Each row of a before or after table is a point. One or more steps were done to the points. Then noise was added and the rows were shuffled. The steps act on columns, c1 being the first. Name the steps. A step turns or swaps two columns, mirrors them in a line or flattens them onto one, adds a multiple of one to another, or multiplies or shifts one. Angles are multiples of 10 degrees, from the lower column toward the higher: turns from -170 to 170, lines from 10 to 170 but not 90. Use the fewest steps. Two steps may share a column if one is a turn and the other turns, adds or multiplies; they go together, in the order done. Otherwise the lowest column goes first.

Before (11 x 2)
-62, -12
14, -6
18, -25
29, -1
-7, 22
11, 1
41, -13
-50, -30
-20, -13
25, -8
-31, 48
After (11 x 2)
1, -33
-1, 118
3, -38
1, -20
2, 6
2, 0
-4, -18
0, -61
0, -76
0, 53
-1, -32
Steps: multiply c1 by 0; multiply c2 by 2.5

Before (9 x 6)
6, 42, 31, -3, 7, 70
52, 4, 28, 41, -20, -84
13, 25, 32, -53, -13, 56
23, -11, 27, 2, -3, 38
1, -3, -38, -12, -40, 8
36, 58, 18, -16, -27, 33
-4, 30, -14, 8, -23, 71
-29, 3, 2, 27, -23, -92
11, -6, 51, 43, -72, -72
After (9 x 6)
11, -69, 7, 30, -32, 14
4, -24, 22, 68, -33, -7
19, -20, -23, 19, -71, -5
-16, -4, 38, -56, 21, 89
-25, -5, 18, 9, -33, -10
-37, -39, 15, -60, 53, 48
-2, -1, -49, 20, -17, 34
24, -33, 22, 24, -57, -29
22, 13, -7, -51, 63, 53
Steps: turn c1 and c2 by -140 degrees; shift c3 by -10; turn c5 and c6 by -110 degrees; turn c4 and c5 by -160 degrees

Before (9 x 9)
26, 8, 38, -86, 3, -37, -25, 5, -54
-9, 52, -8, -22, -13, 35, 21, 49, 0
9, 6, -12, -30, -29, 38, 17, 19, 59
3, 73, 2, 6, -55, -64, -16, -19, 40
-29, 27, -46, -2, 39, -26, -5, -4, 11
-34, 80, 41, -70, 2, 23, 96, -32, -13
65, 83, 3, -15, -11, -49, 2, 8, -17
-31, 68, 55, 12, -16, 21, 37, -5, 54
-24, 60, 14, 21, 11, -45, 65, 15, -19
After (9 x 9)
63, 56, 28, -8, -15, -50, 10, 55, -6
-31, 51, 76, -6, -11, 14, -44, 39, 21
-10, 7, 10, -26, -16, 34, 3, 66, 1
-25, 38, 36, -25, 11, -48, -64, 51, -8
-33, 22, -32, 6, 41, -27, 7, 11, 8
11, 64, 23, 17, -48, -63, 8, 35, 8
31, 8, 54, -50, 4, -40, 79, 9, -24
-31, 84, 60, -114, 4, 21, -24, 36, -8
10, -7, 15, -41, -30, 38, -2, 15, 30
Steps: turn c2 and c8 by 40 degrees; shift c3 by 20; mirror c4 and c7 in the line at 160 degrees; multiply c9 by 0.4

Before (9 x 14)
27, 19, -36, -36, -4, 34, 3, -12, 11, 35, 30, -19, -43, 13
9, 40, -13, 6, -17, -24, 11, -24, -13, -9, 9, -6, 23, 3
10, -25, 33, 18, -28, 31, 11, 0, -41, -23, 11, 2, 50, 14
-15, -44, -49, -19, 4, 47, -27, -23, 10, -58, -2, -35, 27, -1
20, -15, -21, -32, -40, 38, 43, -57, -31, 19, -31, 10, -23, -54
2, 37, 6, -24, 7, 28, -22, 19, 33, -44, -53, -44, 41, -37
-17, 48, 23, -7, 0, -55, -5, -48, -44, -4, -42, -66, -39, -36
-3, 34, -43, -42, -31, -39, -5, 43, 18, 12, -40, -1, -44, 24
-58, -31, -44, 26, 21, -3, -1, 4, -14, -50, -12, -64, -40, -36
After (9 x 14)
-26, 26, -16, 11, 21, 41, -20, 53, -13, -49, 15, 83, -42, -38
-23, 54, 31, -6, 5, 62, -7, 43, 11, -61, 22, 31, 30, -3
-1, -13, 25, -16, -40, 32, -42, -39, -32, 19, -29, -18, -22, -52
-38, -17, 29, -8, 6, 6, 38, -38, 38, -45, -14, 20, 44, -34
-1, 12, 42, 7, -23, -23, -24, 36, -40, -23, 18, -8, 52, 12
-12, -39, -26, 0, -18, 3, 15, -84, -15, -11, 19, -7, 24, 2
-30, -15, 18, -12, -1, 43, 10, -40, 10, 40, 58, -13, -44, 12
0, -21, -49, -17, -30, 26, 29, -8, 22, 9, -39, 5, -41, 24
-50, -32, -44, 2, -3, -43, 37, -120, -43, 0, 6, 48, -38, -36
Steps: turn c1 and c12 by -120 degrees; add -1 times c1 to c11; add -1.5 times c2 to c8; turn c2 and c7 by 140 degrees; turn c3 and c6 by -70 degrees; multiply c4 by 0.4

Before (8 x 24)
-34, -31, 8, 11, -12, -39, -35, 41, 10, 56, 56, -43, -49, 26, -27, -40, -35, -46, -64, -22, -9, -56, 63, -35
6, 22, -35, -22, -60, 21, -52, 6, 22, 56, 55, 3, -10, 25, 50, 1, 29, -35, -45, 0, 79, -31, 13, -16
-47, 42, 4, -47, 62, -24, -10, -83, -90, -43, 58, 80, -45, 7, 49, -21, -43, 26, 33, 9, 44, -49, 22, 45
17, 31, -87, -2, 19, 23, 0, 40, 18, 45, 36, -36, 33, 36, 0, 35, 30, -6, -37, 13, 69, -9, -8, -9
-58, -7, 30, -70, 38, 42, 24, -29, 33, 15, 3, -36, -68, -62, 13, -71, -55, 23, 31, -16, -11, 50, 5, -76
34, -34, -29, 7, 28, 35, -39, -42, 28, -10, -10, 15, 36, -45, -22, 29, 21, 21, -23, 63, 5, 44, 11, 24
53, -9, -10, -22, 52, -51, 64, -10, -26, -17, -18, 43, 5, -21, 15, 45, -44, -8, 33, 6, -51, -13, -18, -30
29, 7, -41, 54, -55, 27, 40, 40, -4, 43, 17, 1, 9, 39, -31, 16, 49, -43, -15, 53, 19, 21, -2, -51
After (8 x 24)
46, 5, -3, 12, 55, -42, 66, -5, -30, -22, -18, -29, 3, -28, 10, -54, -46, -7, 36, -1, -49, -13, 17, -34
-37, 17, 0, 2, -13, -38, -29, 41, 9, 53, 57, 42, -53, 28, -8, 50, -33, -48, -62, 31, -8, -58, -69, -32
-54, -5, 24, -16, 38, 49, 25, -29, 30, 23, 5, 2, -71, -65, -31, 71, -65, 27, 35, 16, -8, 54, -4, -75
36, 52, -28, -7, 33, 30, -38, -45, 29, -9, -11, 15, 38, -42, 6, -39, 25, 24, -25, -45, 4, 44, -8, 26
15, -29, -96, 0, 19, 27, -2, 44, 18, 24, 32, 16, 30, 36, 47, 0, 32, -4, -38, -23, 66, -10, 4, -8
-43, -36, 10, -3, 61, -19, -5, -82, -88, -39, 59, -79, -52, 9, -53, -33, -38, 25, 31, -25, 48, -54, -19, 45
4, -13, -46, -6, -60, 21, -53, 6, 23, 52, 58, -45, -4, 26, 3, 12, 33, -42, -43, -15, 75, -33, -14, -18
31, 17, -50, -6, -57, 19, 35, 39, 0, 36, 19, 19, 11, 40, 2, -22, 47, -40, -13, -51, 21, 16, 6, -45
Steps: turn c2 and c20 by -160 degrees; turn c3 and c10 by 10 degrees; flatten c4 and c6 onto the line at 100 degrees; turn c12 and c15 by 110 degrees; turn c15 and c16 by -130 degrees; multiply c23 by -1
